Each row is a point. To make a cloud, some directions were put in groups of two or more. Within a group, all points are equally far from the middle, so they leave a hole (a ring in 2 directions, a hollow ball in 3). The other directions are filled evenly. Then the cloud was stretched, turned, moved and blurred a little. How many holes are there, and how many directions does each take, smallest first?

Cloud:
[[ -6.2 -17.5]
 [  8.1 -29.6]
 [ 10.1  20.8]
 [-12.8  -3.4]
 [ 18.2  -1.6]
 [ 14.4  -7.4]
 [  6.2 -13.3]
 [  4.1  -0.8]
 [ 24.2 -25.5]
 [  6.2 -24.0]
 [-10.1 -29.3]
 [-21.0  21.2]
 [  1.0  -7.0]
 [ 14.2 -11.2]]
Holes: 0

Cloud, 13 rows:
[[-23.6   2.6]
 [-17.6  13.3]
 [ 18.6 -12.3]
 [ 11.9 -20.7]
 [-17.9  12.9]
 [ 18.9 -11.9]
 [-16.9  14.0]
 [ 13.3  15.0]
 [ 19.0 -11.7]
 [ 11.0 -21.2]
 [ 21.2  -2.5]
 [ -6.8  19.5]
 [ 20.7  -6.5]]
Holes: 1 (2)

Cloud, 19 rows:
[[ 16.9   3.8  -0.2]
 [ 18.7   0.3  11.0]
 [ -6.6 -22.4 -18.6]
 [  3.5  13.2  -6.0]
 [ -2.9 -35.4   0.6]
 [ 20.4 -26.5 -10.4]
 [ 21.1 -12.4   5.6]
 [ 20.7 -28.5 -10.6]
 [ -1.8  -1.3 -12.2]
 [-12.2 -35.8 -18.5]
 [ -1.7 -20.7   6.9]
 [-14.3 -13.6   0.5]
 [ 14.2  -5.2  -7.1]
 [-14.6   9.7  10.9]
 [ 13.9   5.9  -2.5]
 [  4.7 -25.2 -19.1]
 [  0.8 -27.4   5.3]
 [-13.7 -37.6 -14.1]
 [-14.2   9.5  -7.5]]
Holes: 1 (2)

Cloud, 30 rows:
[[ -5.4 -28.4  12.0  -1.1]
 [-13.8  10.3  27.9  -8.3]
 [ -3.0  -3.0  17.8  16.8]
 [ -0.6   6.4  -9.5  17.1]
 [ 21.8  -0.2   6.7 -14.7]
 [ 16.3  19.0   6.7 -11.6]
 [  3.4 -14.4   8.3 -22.3]
 [-15.7   1.2  13.6   1.0]
 [ 12.8  17.6 -14.3  25.9]
 [-12.6  12.9  19.8  33.3]
 [ -3.8 -19.2  10.6 -24.3]
 [ -9.9   6.3  22.0   0.4]
 [-15.8  24.8  32.0 -12.0]
 [ -2.6  -3.0  21.0  11.1]
 [ 40.1   9.3   1.1   9.6]
 [-27.3  -2.2 -15.7  -0.3]
 [ 13.5  19.7  -4.9 -19.2]
 [  4.6  -3.6  12.4   8.6]
 [-27.0 -18.6  -3.1  10.6]
 [ -5.8  10.6 -19.6  27.1]
 [ 13.0  -0.6 -15.8   5.0]
 [  4.5 -10.4  11.8 -24.8]
 [  5.5  19.2 -17.5  11.4]
 [ 36.1  18.3   9.3   9.0]
 [-23.8 -11.2   1.9  -8.4]
 [ -1.1  -2.2   2.6   7.6]
 [-23.4  -0.7   1.1  25.5]
 [ 32.7  14.1  -0.6  -7.7]
 [ -5.8  15.6  30.9  18.2]
 [ -5.5   1.8  18.0 -20.3]]
Holes: 0

Cloud, 28 rows:
[[ 30.2   0.0  13.5  11.1]
 [-15.8   6.3  12.6  -2.2]
 [-11.8  13.7   8.7  -9.9]
 [ 30.3  -0.8  16.6  -1.0]
 [ 23.9 -11.7   1.5  -8.1]
 [-14.4  -5.4   8.2  -0.5]
 [ 24.5 -22.1   6.0   3.1]
 [ 20.1  -2.9  33.1  -6.8]
 [  5.2  27.8   6.0  13.4]
 [  2.8 -21.5  18.5   9.9]
 [ 31.6  -1.8   3.5  13.5]
 [-13.8  -8.7   9.9   4.1]
 [  9.7  14.8  25.8  20.6]
 [  4.9 -12.9  -9.3  37.6]
 [ -4.2  -3.2  31.8  -9.4]
 [ 15.0  -6.5  33.5   5.3]
 [ -1.6   5.2   5.5  26.8]
 [-10.4 -10.0  13.3  -4.2]
 [-14.7   4.4  -0.4   9.7]
 [ -6.6  16.9  -6.0   1.6]
 [ 29.1   2.3  -3.1  -3.3]
 [ 21.5  11.6  10.3  21.3]
 [  1.3   1.7 -18.5  29.0]
 [ 29.9  -9.0   0.6  20.3]
 [  9.2  -3.7   2.8  32.5]
 [ 13.1  19.6  -7.3  14.3]
 [ 31.4  -2.3   5.0  12.6]
 [ 23.9  -2.1 -19.8  27.1]]
Holes: 1 (3)
